Each point is reached from the start by the listed moves, each made once or not at all, plus a little noise. Is the number of moves made odd or even? Then give how often each move was made.
(in the rows, 128 means zero)

Moves:
(1): [152 165]
(2): [ 78 158]
Start: [139 122]
Points:
[115 193] => even (1, 1)
[ 86 156] => odd (0, 1)

Moves:
(1): [163 102 137 128]
(2): [158 159 103 126]
(3): [145 140 157 105]
(4): [123 155 152 169]
Start: [141 128 110 161]
Points:
[137 152 133 202] => odd (0, 0, 0, 1)
[165 184 109 203] => even (0, 1, 0, 1)
[172 159  84 161] => odd (0, 1, 0, 0)
[218 170 145 177] => even (1, 1, 1, 1)
[177 100 119 158] => odd (1, 0, 0, 0)

Moves:
(1): [153 145 144 156 141 128 150 113]
(2): [112 165 123 120 129 128 126 122]
(3): [118 119 180 110 110 142 135 147]
(4): [109 119 128 158 126 142 124 120]
(5): [118 125 137 134 172 110 145 138]
(6): [132 130 119 124 137 151 140 132]
(7): [118 115 123 123 109 124 166 117]
(8): [130 128 128 145 118 122 148 169]
Start: [152 126 111 141 114 121 137 133]
Points:
[169 140 123 170 180 129 189 133] => odd (1, 0, 0, 0, 1, 1, 0, 0)
[136 156 168 155 131 134 249 176] => odd (1, 1, 1, 0, 1, 1, 1, 1)
[ 95 137 109 166 137 115 183 124] => even (0, 1, 0, 1, 1, 0, 1, 0)
[142 164 127 182 142  92 233 151] => odd (1, 1, 0, 0, 1, 0, 1, 1)
[100 138 100 156 147 133 203 125] => odd (0, 1, 0, 1, 1, 1, 1, 0)

Moves:
(1): [187 137 140 132 137 131 127 127 129 147 132 126 113]
(2): [121 185 128 135 120 138 117 146 138 137 123 104 117]
(3): [125 127 177 112 119 136 137 117 133 148 121 134 140]
(4): [130 115 138 177 106 121 138 120 116 133 118 111 142]
(5): [109 101  99 147 176 106 130 123 168 142 152 108 147]
(6): [126 103 130 145 138 184 102 133 147 116 118 127 125]
(7): [131 134 133 114 121 139 185 125 115  97 151 103 122]
(8): [128 101 138 130 148 116 129 208 108 111 111 128 137]
(9): [140  98 119 111  87 114 122 142 172 116 123 117 161]
(10): [124 115 102 118 105 134 154 154 122 180 129 133 119]
(11): [109 140 151 153 116 144 124 135 144 121 174 179 121]
Start: [145 118 107 115 120  89 116 150 124 159 102 136 139]
Points:
[183  47 130 183 116  65 175 234 183 132 162 109 186] => odd (1, 0, 0, 1, 1, 0, 1, 1, 1, 0, 1)
[216  55 177 136  76  68 126 225 142 171  67 109 189] => odd (1, 0, 1, 1, 0, 0, 0, 1, 1, 0, 0)
[190  66 117 171 171  61 184 212 120 150 125  71 160] => odd (1, 0, 0, 1, 1, 0, 1, 1, 0, 0, 0)
[113 178 159 106  60 141 193 192 138 203 162 148 117] => odd (0, 1, 1, 0, 0, 0, 1, 0, 0, 1, 1)
[121  94 172 104  87 118 206 249 105 177 147 173 139] => odd (0, 0, 1, 0, 0, 0, 1, 1, 0, 1, 1)
[108  83 133 172  54 153 173 192 230 197 161  97 181] => odd (0, 1, 1, 1, 1, 1, 1, 0, 1, 1, 1)
[198  75 159 165  68  90 176 238 140 116 143 132 166] => even (1, 0, 0, 1, 0, 0, 1, 1, 1, 0, 1)

Moves:
(1): [169 136 134 134 130 119 127 144 115 123 126 126 125 139 128]
(2): [119 174 132 133 132 127 139 140 128 136 132 144 126 120 132]
(3): [128 129 190 138 132 130 180 158 136 118 120 118 148 144 122]
(4): [126 123 112 198 134 136 144 118 139 115 130 134 141 139  82]
(5): [123 116 126 117 193 125 131 139 122 130 105 112 143 117 123]
(6): [135 118 132 121 130 176 133 140 115 134 142 138 134 128 133]
(7): [132 116 111 107 135 129 178 100 122 124 128 133 113 140 136]
(8): [134 100  95 143  94 103 128 164 121 148 142 110 117  94  97]
(9): [127 132 125 109 143 140 137 144 184  97 132 142 120 126 126]
(10): [139 117 120 145 132 119 111 136 172 186 120 123 106 150 135]
(11): [127 123 141 140 141 110 120 133 129 132 178 131 129 119 145]
(12): [122 116 137 126 122 107 132 138 114 139 111 179 146 129 130]
(13): [140 141 113 126 121 124 130 124 140 135 128 120 191 137 132]
(14): [100 140 112 122 127 123 124 160 116 112 133 116 117 181 120]
Start: [ 91 127 125 135  79 142 122 102 106 162 105 105 159 151 105]
Points:
[104 197 174 145  81 110 181 198  86 158  87 140 248 242 100] => even (1, 1, 1, 0, 0, 0, 0, 0, 0, 0, 0, 1, 1, 1)
[ 84  73  44 209 112 137 124 196 123 243  89 112 234 200  27] => even (0, 0, 0, 1, 1, 1, 0, 1, 0, 1, 0, 1, 1, 1)
[ 60 130  89 144  61  71 174 163  70 187 161 150 141 165  94] => even (0, 1, 0, 0, 0, 0, 1, 1, 0, 0, 1, 1, 0, 1)
[ 60 188 167 141  74 113 181 183  98 159  88 144 249 221 106] => odd (0, 1, 1, 0, 0, 0, 0, 0, 0, 0, 0, 1, 1, 1)

Moves:
(1): [174 126 128 129 127 129 134 141 109 117 136 139 122 141 127 136 121 106
 127]
(2): [120 183 129 141 109 106 127 132 154 116 132 103 132 147 109 130 112 124
 117]
(3): [117 117 180 135 129 126 114 123 143 124 136 153 153 115 123 135 127 111
 123]
(4): [130 111 122 171 130 139 141 123 132 125 117 133 137 127 126 126 127 132
 139]
(5): [132 127 115 127 182 109 125 168 154 117 124 125 147 134 130 133 158 107
 118]
(6): [124 138 138 122 138 175 106 144 122 101 123 108 130 125 122 127 150 140
 136]
(7): [127 140 133 122 124 136 169 125 139 126 129 132 130 130 120 128 114 142
 128]
(8): [114 136 108 145 105 137 138 187 134 141 131 127 134 133 125 142 139 120
 152]
(9): [141 118 119 123 125 124 117 141 161 130 128 133 122 114 143 151 122 139
 136]
(10): [125 135 134 125 134 141 127 134 132 159 125 103 124 124 121 141 110 120
 139]
(11): [136 129 117 148 147 126 134 114 119 131 186 136 116 121 150 133 119 133
 145]
(12): [117 164 117 118 135 142 113 126 145 156 130 172 131 136 112 121 141 124
 114]
(13): [127 113 117 108 118 143 116 114 133 130 136 125 165 107 109 118 133 123
 139]
(14): [107 107 133 119 137 145 129 115 129 138 141 128 143 189 128 108 135 132
 150]
(15): [131 141 123 128 116 146 142 124 113 127 115 130 155 127 175 132 121  98
 139]
(16): [114 125 120 137 118 132 140 116 118 124 123 121 127 142 118 166 126 125
 132]
(17): [137 141 141 142 111 122 138 120 148 138 115 114 134 123 125 128 188 135
 151]
(18): [135 131 128 135 142 115 124 137 117 129 119 126 149 125 127 142 136 167
 135]
Start: [128 105 125  87 135 107 142  85 140 134 145 153 105 103  98 143 130 129
  68]
Points:
[173 113 132 132 191 171 199 132 152 100 110 137 202 172 128 152 228 135
 139] => odd (1, 0, 0, 1, 1, 1, 1, 0, 0, 0, 0, 0, 0, 1, 1, 0, 1, 1)
[149 110  86 130 183 148 203  66 188 156 201 200 179 173  63 160 210 109
 129] => even (1, 0, 0, 1, 1, 0, 1, 0, 0, 0, 1, 1, 1, 1, 0, 1, 1, 0)
[106 136 102 114 114 171 152 152 103 117 116 125 159 116 125 210 162 140
 122] => odd (0, 0, 0, 0, 0, 1, 0, 1, 0, 0, 0, 0, 0, 0, 1, 1, 0, 1)
[147 155 151 161 128 172 165 150 165 127 209 129 190  91  51 193 111 141
 139] => odd (1, 1, 1, 1, 0, 1, 1, 1, 0, 1, 1, 0, 1, 0, 0, 0, 0, 1)
[ 93 177  83 110 106 207 157 144 210 146 139 164 224 158  87 162 153 162
 145] => odd (0, 1, 0, 1, 0, 1, 1, 1, 1, 0, 0, 1, 1, 1, 1, 0, 0, 1)
[148 171 108  76 159 105 130 103 217 150 163 163 183 183  43 123 222  84
  88] => odd (1, 1, 0, 0, 1, 0, 0, 0, 0, 0, 0, 1, 1, 1, 0, 0, 1, 0)
[140 152 114  80 186 141 105 144 229 137 126 166 128  94  92 162 249 134
  84] => odd (0, 0, 0, 0, 1, 1, 0, 0, 1, 0, 0, 1, 0, 0, 0, 0, 1, 0)

Moves:
(1): [135 117 110 106 123 135 113 107 123 144 121  90 141 101 121 115 118 128
 126 121 132 129 131 110 129 115]
(2): [120 163 146 116 100 109 134 129 135 122 136 119 152 136 125 134 115 145
 145 127  97 128 120 122 132 122]
(3): [145 139 151 117 152 124 118 151 138 125 111 118 178 130 116  94 161 127
 148 134 138 107 144 119 110 118]
(4): [155 135 102 157 143 115 132 150 124 129 142 123 113 137 138 131 146 146
 137 110 130 130 122  89 145 120]
(5): [127 137 125 118 157 127 117 126 129 128 144 132 129 122 131 127 126 129
 114 133 128 120 111 132 124 134]
(6): [106 139 139 139 127 154 135 142 135 139 132 130 137 127 114 147 123 133
 126 126 122 116 128 129 134 133]
(7): [140 128 136 124 115 125 179 120 116 105 142 101 137 126 136 132 133 107
 127 145 112 124 102 131 126 120]
(8): [139 124 125  94 137 148 127 149 125 126 123 137 122 120 116 103 118 138
 151 129 111 141 126 128 128 128]
(9): [142 127 104 120 125 134 117 120 147 135 131 134 151 143 135 112 120 108
 128 128 138 112 134 145 149 144]
(10): [134  98 121 131 136 118 129 140 107 171 127 144 126 135 138 156 126 122
 121 136 128 128 128 123 112 119]
(11): [145 128 152 134 134 118 143 113 135 111 170 133 141 119 137 136 121 136
 137 156 129 125 154 127 147 132]
(12): [156 127 139 123 114 136 130 119 109 136 107 150 148 114 127 128 117 124
 132 119 139 129 122 111 114 146]
(13): [106 104 100 127 151 138 118 123 127 131 107 129 162 134 140 149 123 119
 151 137 158 142 126 123 126 137]
(14): [129 114 119 107 132 134 121 109 102 134 126 143 138 162  87 134 142 134
 119 133 118 128 116 131 145 125]
(15): [141 141 137 115 136 140 120 119 140 134 127 115 125 149 159 121 157 123
 134 111 149 149 123 123 147 121]
(16): [134 130 122 128 144 140 123 129 133 120 115 125 119 139 124 171 120 134
 137 126 126 115 135 141 112 131]
(17): [122 137 104 122 129 130 130 116 129 135 139 142 126 124 135 133 155 113
 141 126 139 116 137 126 118 133]
(18): [128 126 117 140 145 129 148 107 161 140 108 141 114 130 142 121 145 172
 116 126 129 130 116 136 136 118]
(19): [122 146 137 132 147 130 136 114 141 135 123 128 120 146 124 132 106 129
 157 124 143 114 125 116 128 121]
(20): [138 144 127 119 116 124 126 153 118 128 121 135 123 138 131 132 144 137
 129 164 151 120 122 113 145 128]
(21): [127 135 130 121 122 124 143 137 132 127 138 116 127 128 118 134 113 140
 124 113 146 132 131 138 124 129]
(22): [133 136 122 141 131 130 127 119 132 139 123 125 118 126 113 127 130 123
 124 130 121 152 129 125 117 133]
(23): [114 147 121 111 144 126 146 120 131 131 124 127 134 136 136 112 134 132
 107 126 113 125 148 133 146 132]
(24): [142 132 108 153 134 147 114 120  87 140 128 122 135 130 147 117 126 141
 136 124 125 130 140 163 124 135]
Start: [130 138 121 164  96 137 140 105 145 110 138 112 103 126 131 101 113  98
 122  84 114  91 129 124 133 146]
Points:
[150 134  80 140 133 205 187  35 121 122 137  68 186 142 101 150  92 171
 179 125  56 112 121 157 151 138] => even (1, 1, 0, 0, 0, 1, 1, 1, 0, 0, 1, 0, 1, 1, 0, 1, 0, 1, 0, 0, 0, 1, 0, 1)
[225 154  87 126 172 141 112 116 172 117 179  77 176  96 114  22 128 110
 161 102 107  83 149  74 159 143] => even (1, 0, 1, 1, 1, 0, 0, 1, 1, 0, 1, 0, 0, 0, 0, 0, 0, 0, 0, 0, 0, 1, 0, 0)
[169 171  21  92 139 136 186  95 138 203 102 185 168 214 133 117 129 166
 192  88 163  67 111  65 191 157] => even (0, 1, 0, 1, 0, 0, 0, 1, 1, 1, 0, 1, 1, 1, 0, 0, 1, 1, 1, 1, 1, 0, 1, 0)
[212 224 105  94 167 183 168  67 181 151 124 106 185 155 102  90 196 184
 182  67  86  86 161  53 173 134] => odd (1, 1, 1, 1, 0, 1, 0, 1, 0, 0, 1, 1, 0, 1, 1, 1, 1, 1, 0, 0, 0, 1, 1, 0)
[242 181 104 128 184 144 135 123 120 170 155 124 241 172 187  79  96 134
 245  77 175  92 138  96 148 159] => even (0, 1, 1, 1, 1, 0, 0, 1, 1, 1, 1, 1, 1, 0, 1, 0, 0, 0, 1, 0, 1, 0, 0, 1)
[221 209  53 151 114 187 144 109 161 184 110  94 202 107 111  37 132 171
 193  34 114  80 142 101 136 149] => odd (1, 1, 1, 1, 0, 1, 0, 1, 1, 0, 0, 1, 0, 0, 0, 0, 1, 1, 0, 0, 1, 1, 0, 1)
[199 222 158  42 119 156 173 105 116 108 131 124 194 188 112  62 176  97
 205 125 127  57  73  67 145 135] => odd (0, 1, 1, 0, 1, 0, 1, 1, 0, 0, 0, 1, 0, 1, 1, 0, 1, 0, 1, 1, 0, 0, 0, 0)
[161 125  71 174 170 167 106  91 112 187 102 113 180 161 179 106 193  74
 184  87 174 120 161 131  88 146] => odd (0, 0, 1, 0, 0, 0, 0, 0, 0, 1, 0, 0, 1, 0, 1, 0, 1, 0, 0, 0, 0, 1, 0, 1)
[192 162  63 172 221 130 128 126 119 163 160 130 210 183 201  93 141 118
 181 148 183  37 176  97 184 156] => odd (0, 0, 1, 1, 1, 0, 0, 0, 1, 1, 1, 0, 1, 0, 0, 0, 0, 0, 1, 1, 0, 0, 1, 1)
[225 184  50  91 169 186 214  99 142 202  89 114 172 184  81 110 155 141
 173  94 142  26 119  69 147 133] => even (1, 0, 1, 1, 0, 1, 1, 1, 1, 1, 0, 1, 0, 1, 0, 1, 1, 1, 1, 1, 1, 1, 1, 0)
[196 156  63  80 180 181  98  77 144 132 114 105 245 164 123  86 125 184
 195 157 128  55 140 143 181 145] => odd (1, 1, 1, 0, 1, 0, 0, 1, 1, 0, 1, 0, 1, 1, 0, 1, 0, 1, 0, 1, 0, 0, 0, 1)
[203 249 115 169 140 139 223 146 117 142 189  64 177 183 179 159 195 137
 173 118 121  71 174 107 154 131] => odd (0, 1, 1, 1, 0, 1, 1, 0, 0, 1, 1, 0, 0, 0, 1, 1, 1, 0, 0, 1, 1, 1, 1, 1)

Moves:
(1): [175 126 116 145 123 131 115 124 122 131 116 121 129 127 138 133 121 160
 128 117 121 138 118 128 129]
(2): [145 148 125 137 141 140  91 139 139 152 138 150 110 143 148 107 138 107
 118 108 141 120 133 135 118]
(3): [127 125 146 124 138 128 128 124 113 145 147 137 138 116 130 140 151 130
 128 120 124 128 125 115 137]
(4): [132 119 141 166 116 147 115 145 137 133 137 107 115 134 120 127 132 115
 132 135 110 129 139 123 123]
(5): [119 131 128 142 160 136 109 127 121 122 134 119 117 132 115 152 133 134
 115 140 139 118 131 118 129]
(6): [133 135 125 125 122 154 138 138 123 113 137 131 133 131 123 141 138 119
 118 132 133 121 123 127 114]
(7): [141 160 110 140 127 114 139 122 138 122 159 140 113 137 122 142 138 134
 122 115 112 122 128 134 104]
(8): [149 126 118 105 132 129 133 158 130 131 144 127 117 122 135 128 124 120
 154 154 124 131 131 132 144]
(9): [138 110 142 112 136 128 152 137 176 128 143 122 112 125 126 127 127 130
 122 112 153 137 115 110 104]
(10): [135 113 110 130 128 137 136 109 118 134 132 122 122 134 120 128 133 102
 142 114 141 129 117 138 124]
(11): [129 131 112 123 122 131 117 118 127 134 134 116 142 110 137 111 126 137
 119 127 138 126 140 126 113]
(12): [127 113 116 132 119 117 117 126 131 115 149 162 123 133 113 113 137 141
 119 129 124 140 134 125 130]
(13): [127 145 110 125 137 123 144 141 140 152 127 117 151 135 114 135 138 122
  99 125 131 153 133 113 138]
(14): [121 128 140 113 138 132 130 130 120 133 140 133 129 154 120 134 113 140
 132 104 121 142 159 125 126]
(15): [123 128 118 134 123 138 149 115 129 141 124 122 104 129 161 136 130 122
 126 141 129 163 138 105 141]
(16): [119 139 115 112 122 140 102 121 158 140 144 132 142 124 124 159 128 139
 134 118 127 127 116 125 137]
(17): [132 134 118 120 119 124 143 124 121 121 127 110 124 142 129 128 150 137
 136 126 130 113 128 124 139]
(18): [107 128 126 138 139 149 149 132 128 150 118 149 115 119 114 113 126 153
 129 129 138 116 124 141 128]
(19): [119 134 136 139 163 154 118 139 130 113 126 145 137 120 125 103 117 141
 149 108 125 108 101 107 153]
(20): [148 145 145 129 120 137 135 111 124 125 134 128 131 137 117 120 123 129
 128 141 135 132 133 125 134]
(21): [105 134 133 146 119 114 124 141 118 121 130 125 133 129 137 133 125 124
 137 121 161 144 137 140 134]
(22): [133 141 121 123 132 137 117 121 132 113 115 113 121 117 119 130 146 124
 136 113 122 153 136 135 120]
(23): [140 123 124 132 125 123 134 124 130 126 108 145 131 123 125 139 134 115
 141 124 131 108 160 123 136]
(24): [139 116 137 138 148 137 130 119 144 110 136 122 142 144 143 124 132 137
 132 126 115 138 134 165 134]
Start: [103 143 132 128 124 124 153  70 122 147 143 138 108 123 137 107 112 152
 105 124 134 131 115 124 108]
Points:
[157 153  73 176 130 138 206  86 190 140 194 180 124 130 121 108 146 218
  65  73 184 167 155 146  64] => odd (1, 0, 0, 0, 0, 1, 1, 0, 1, 0, 1, 1, 1, 0, 0, 0, 0, 1, 0, 0, 1, 0, 1, 1)
[137 221 122 105 155 134 198 110 160 224 249 157  85 156 132  89 151 181
  96  72 205 161 166 108  92] => even (0, 1, 1, 0, 0, 0, 1, 1, 1, 0, 1, 0, 1, 1, 0, 0, 1, 1, 0, 1, 1, 0, 0, 0)
[137 233  91 118 172 194 128  61 129 187 219 189  91 132 119 102 164 165
 193  26 183 111 162 128 134] => odd (0, 1, 1, 0, 0, 0, 1, 1, 0, 1, 1, 0, 0, 1, 0, 1, 1, 1, 1, 1, 1, 1, 1, 0)

Moves:
(1): [121 131 138 117 120 123 136 116 121 115 138 136 140 138 130 141 121 138
 114 126 133 120 128 124]
(2): [127 139 132 142 136 120 117 128 136 142 117 112 123 131 123 134 134 132
 130 117 121 118 141 130]
(3): [123 123 130 143 129 122 125 117 131 129 112 133 112 121 135 147 126 117
 133 121 121 132 127 139]
(4): [119 139 112 118 136 119 131 108 118 118 102 162 112 133 133 123 148 129
 126 119 125 120 144 147]
(5): [130 135 122 137 142 140 127 125 125 120 128 105 127 120 122 130 135 140
 133 118 141 117 129 140]
(6): [126 143 129 136 158 135 141 122 113 108 134 130 132 136 119 128 132 115
 117 118 152 154 118 115]
(7): [139 119 128 128 113 109 118 120 142 114 115 141 140 146 122 121 116 132
 132 135 134 103 145 129]
(8): [140 110 130 134 131 124 105 110 122 118 126 137 124 119 116 151 147 115
 142 117 105 148 126 119]
(9): [118 127 121 114 133 134 124 122 123 122 133 127 146 116 130 115 128 149
 132 129 130 125 161 131]
(10): [141 127 132 144 131 118 130 129 110 102 130 133 104 105 137 117 112 123
 118 124 127 135 116 111]
(11): [138 114 149 130 151 116 124 127 108 130 127 107 146 133 126 138 124 141
 138 138 124 117 113 109]
(12): [126 130 108 123 128 149 124 143 118 129 134 113 153 123 131 161 104 142
 111 121 122 128 114 117]
(13): [128 128 130 132 137 119 133 144 135 120 136 129 116 125 142 113 136 116
 130 137 145 111 138 125]
(14): [123 129 125 128 144 134 116 126 130 137 135 120 147 121 117 124 132 129
 134 157 102 111 145 137]
(15): [121 128 112 132 129 123 139 113 132 128 133 116 127 144 124 143 120 126
 130  99 122 115 135 137]
(16): [139 142 143 102 127 133 135  95 151 133 126 134 148 137 138 114 124 106
 145 112 131 123 112 131]
(17): [119 138 127  95 141 100 116 104 119 138 139 115 117  88 136 114 106 144
 130 124 121 132 118 126]
(18): [106 134 140 129 133 138 130 143 136 123 109 109 125 142 120 133 125 157
 143 125 136 115 133 121]
(19): [129 134 126 136 146 122 147 122 125 126 128 129 133 116 112 128 137 130
 121 126 137 107 139 122]
(20): [135 100 116 141 142 125 133 120 120 115 120 123  98 126 131 137 125 133
  98 129 120 124 131 128]
(21): [139 144 138 112 128 127 131 120 128  99 128 130 124 144 133 146 109 169
 141 126 129 154 144 130]
(22): [125 128  99 140 112 113 126 100 135 118 126 116 132 104 152 132 138 107
 120 119 119 140 119 135]
(23): [132 139 111 136 116 136 128 114 131 124 137 117 121 130 147 134 136 116
 142 120 155 124 128 117]
(24): [126 130 122 118 121 132 122 137 118 121 122 108 133 134 119 132 127 132
 132 132 129 123 148 128]
Start: [143 148 133  92 123 106 127 126 134 110 122 108 137 121 126 137 111 103
 162 133 129 126 104 113]
Points:
[119 181 100 110 163  86 161   7 111  25  85 122 141 103 141 218 113  74
 143  27 119 126  78  93] => even (1, 0, 1, 1, 0, 1, 0, 1, 0, 1, 0, 1, 0, 0, 1, 1, 0, 1, 1, 0, 0, 1, 0, 0)
[ 92 214 115  82 173  36 139  31 126  40  85  89  90 119 170 187 101 141
 167  57 146 129 140 132] => odd (1, 1, 1, 1, 0, 1, 0, 0, 0, 0, 0, 0, 1, 0, 1, 0, 1, 1, 0, 0, 1, 1, 0, 0)
[150 168  50  81 102  78  98  18 127  13  95  90 143 129 141 183 136 136
 215  71 144 115 201 149] => even (0, 0, 0, 1, 1, 0, 1, 1, 1, 0, 0, 0, 0, 0, 1, 0, 0, 0, 0, 0, 1, 1, 1, 1)
[155 200 147 106 179  96 126  46 126  15  80  21 152 171 134 174  68 170
 236  53 187  85 164  86] => even (0, 1, 1, 0, 1, 1, 1, 0, 1, 1, 1, 0, 0, 0, 1, 1, 0, 1, 0, 0, 1, 0, 1, 1)
